Every row gives one point. To make a cloud, some directions were put in groups of two or more. Within a group, all points are equally far from the middle, so they leave a hole (a ring in 2 directions, a hollow ball in 3). The other directions are filled evenly. Then the cloud was stretched, turned, moved and blurred a little. Count the holes, and give their numbers of directions, smallest first.

Cloud:
[[ -2 -58]
 [-46 -61]
 [-42 -14]
 [ 12 -26]
 [  9 -18]
 [-24 -38]
 [-12 -62]
 [-44 -35]
 [ -8 -26]
 [-64   5]
 [ 44 -42]
 [-70  37]
 [  7 -22]
 [-54 -14]]
Holes: 0

Cloud, 22 rows:
[[ 51   5  36]
 [-31 -51  41]
 [ 25 -15  78]
 [-38  29  37]
 [  9  14  20]
 [ 19  23  -9]
 [  6  14  -1]
 [  8 -53  30]
 [-53  -6  46]
 [ 33   7  37]
 [-36  76  17]
 [-14  74  11]
 [-95   4  -3]
 [  4 -16  24]
 [-67  33   0]
 [-53  19   8]
 [-28 -55  47]
 [ 20  71 -15]
 [-22 -45  74]
 [-13  17 -10]
 [-54  15  29]
 [-63 -13  37]]
Holes: 0

Cloud, 31 rows:
[[-39 -29  37  36]
 [ 15   1  47  68]
 [-29 -31 -42 -22]
 [-53  13 -40 -56]
 [-11  44  -9  37]
 [ 43 -44  54  25]
 [-24 -39 -39 -25]
 [ 43  19 -37  -3]
 [-21 -19 -45  -6]
 [ 16  -1  57 -24]
 [ 40 -62  23  43]
 [-47 -39 -39 -24]
 [ -1 -60   7 -33]
 [-43   7 -25 -72]
 [ 49 -50 -35  12]
 [ 21  13 -20  55]
 [ 28  14  69   8]
 [ 33 -61  22  38]
 [ 22 -46  46 -12]
 [-73  42  61 -11]
 [-71  64  33  -6]
 [  3 -53 -13  28]
 [-40  25  42 -63]
 [  5 -68  12   5]
 [ -6  49  56   5]
 [-60 -14 -46 -23]
 [ 27  38  56  -8]
 [ 27  46   5 -32]
 [ 42 -34 -31 -24]
 [  8 -62  24  19]
 [ 47   9  63  -3]]
Holes: 1 (3)

Cloud:
[[ 63 -20  11  69   2 -76]
 [-48  19  50  24   5  48]
 [ 35 -31  21  11  29  46]
 [-33 -71  71  -4 -28  -7]
 [-17  61 -49 -40  10  42]
 [-32  -7  19  14  64  -6]
 [ 60  13 -53 -16  35  48]
 [ 57  11   9  36 -45  24]
 [ 37  26 -10 -42  -4 -39]
 [-49 -62  11  -5 -13   5]
 [  1 -53  61  12 -28 -40]
 [ -9  10  39  21 -35 -23]
 [102  -4 -29   8   8 -12]
 [  9  75 -17 -54  48 -29]
 [ 43 -24  42 -28  -6  58]
 [-83  27   3  -9   3 -25]
 [ 61  59  44   2 -15  42]
 [ 10 -35 -28 -35  77   0]
 [ 72  49 -30  -5  61  29]
 [ 41  -5 -42  62 -15   8]
 [ 28   8 -42 -44  20 -19]
 [ 22 -74 -23  34  -1 -32]
 [-11  20  61   3 -80 -29]
 [106  15  25  -1  48 -25]
 [-27  32  36 -20  33  27]
 [-14  21 -13 -51 -21  -6]
 [  2  49  25  24  48 -47]
 [ 77  22 -41  16  30  -8]
 [ 71 -20   1 -15  -9 -73]
 [  7  10 -57 -40 -11 -58]
 [ 22  -3 -44  14  73  47]
 [ 22   0 -50   1   1  19]
 [ 31 -78  16  12  11  -8]
 [-22 -12  42 -64   4 -10]
 [ 17  55  38 -34  21  76]
 [ 20  73 -43 -11  35  43]
 [ 33 -35   2 -66  -6 -49]
 [ 13 -74 -54  27  35 -17]
 [ 52   4  41 -64  30  -8]
 [ 22  42  26 -73  75 -35]
 [ 31 -15  -9  -6 -21  36]
 [-36  41 -42  34  31 -14]
 [ 14 -12  24 -55 -48  53]
 [  1  20 -21 -25 -19  20]
 [ 55  17  19  -3  71 -10]
 [  3  23  21  24 -19 -41]
 [-13 -34 -46 -26  45   5]
 [ 45   9 -62  -5  66  14]
 [ -3  35  14 -11  26 -79]
 [-13  54  46  11 -11   6]
 [ 68  61 -37   8  57 -19]
 [ 13 -37 -44  15  20 -56]]
Holes: 0

Cloud (76 x 8):
[[ 48  57 -38  -4 -57 -10  29  -8]
 [ -4 -29 -67 -19  36  44 -70 -38]
 [ 33  19 -47 -42  39   9 -70 -52]
 [ 35  71  42 -15 -22  25   9 -27]
 [-18  -1  41  28  32   3  13  46]
 [ 18 -29 -15 -28 -11  48   8 -37]
 [  9  13 -54 -61 -23 -25 -34  28]
 [ -6  28 -27 -45 -36  52 -26  25]
 [ 70  -5 -17 -70  29   0  30  38]
 [-46  24  49  21 -49 -13  21  48]
 [-29  50 -39 -51  54  26  -8  50]
 [-23   3 -20  51  55  55 -72  33]
 [ 33  64 -15 -29  17   1 -49  41]
 [ 77  -2  -7  18 -27  56 -34 -45]
 [ 57 -26   1 -52 -53 -32  15 -29]
 [ 21 -27 -34 -14  23   6 -26 -81]
 [-86  17 -26  19 -26 -16 -42  13]
 [  5   2  73  10 -80  -7  -4  17]
 [ 11 -23 -70 -52  56  22 -54  30]
 [ -2  25 -36  28 -23  18 -30  98]
 [ -2 -51 -33  25 -80  -8 -13 -25]
 [-42  27  55  26  22  45 -26  35]
 [ 13 -36  33 -65  21 -17 -40  12]
 [ 61  -6 -14 -41  56  37  14   8]
 [ 48  19   9 -70  60  25  -5   8]
 [-57   6  13  45 -44  25 -75   4]
 [ 36   2  -4 -38  55  63   5  49]
 [-64 -39 -13  13  26  25 -58  56]
 [ 63 -26  -5   6  13  50  25  83]
 [-18  60 -60 -18 -37  30 -21  36]
 [-18 -17 -16  17 -70 -27 -58 -20]
 [-68   6  34  30  26  40 -64  28]
 [ 64 -25  44  29  -5  13 -28 -12]
 [ 36 -77 -11  12  22 -27  -7  34]
 [ 37  25 -57 -33 -47 -28 -25 -41]
 [ -7  10  32  26 -16 -46  23  15]
 [ 29  -6 -11 -80  64  26 -18  33]
 [-56  23  57  28 -32  23 -15  30]
 [ 31 -50 -20  20 -33 -50  -2  45]
 [ -1  62 -54 -40  63   3 -41  11]
 [ -4   8 -51  46  26  75 -52  29]
 [-36  44  20  15  -3  24   4 108]
 [ 13 -20   6 -68 -30  23 -30   0]
 [ 26  53  19  16 -63   6  47  53]
 [-19  -4 -58   1 -11  -5  27 -27]
 [ 44  11   0 -13 -45  49  36  77]
 [ 20  43  46  -8  14  48 -84  -4]
 [ 31  -8 -41  -7 -61  30  -1 -65]
 [-27   2  -9 -49  44  30   0   3]
 [ 18 -49 -37 -24  -3 -47  44  52]
 [ -2  -4  -2  43  48  57 -93   5]
 [-24  48  54  28 -49  31   9  40]
 [  9 -64 -29   5  16  16 -29 -60]
 [ -1 -37  -5 -35  49 -23  22  22]
 [-80  21   5  31 -40  -1 -54  15]
 [  9 -21  11  58  -3  58   8  35]
 [  7  13 -39 -11  60  68 -52  68]
 [ 43  62  16 -78  -3  -2 -16  18]
 [-32  14  52  37 -14  47  -3  37]
 [ 76  15 -31 -41  24  -9  28   9]
 [ -7 -32  32 -25   2  14 -17 -53]
 [ 18 -14 -51 -51  59  31 -75 -14]
 [-67   6 -29 -24  64 -14 -51  14]
 [ 30 -27 -63 -23 -58 -39 -10  -6]
 [ 13  63  -1 -16 -37  49 -69 -24]
 [ 62 -24 -55 -30   0  21 -54 -53]
 [-13 -22  -6  -1 -46 -19 -79 -30]
 [-10  78  -5  10   0  49 -73 -35]
 [ 12 -85 -30  46 -36  11 -24  31]
 [ 56  42  10 -62 -61  -5  30   3]
 [ 89   5 -15   4 -16  28 -34 -29]
 [-28 -10 -23  20   3 -21 -49 -73]
 [ -4 -24  12  66 -30  45  10  30]
 [ 15  29   7  44  -2 -18  22  35]
 [ 11 -75  26 -35   9  16 -20  21]
 [  1 -34 -30  15 -73 -36 -36  -6]]
Holes: 3 (2, 2, 4)
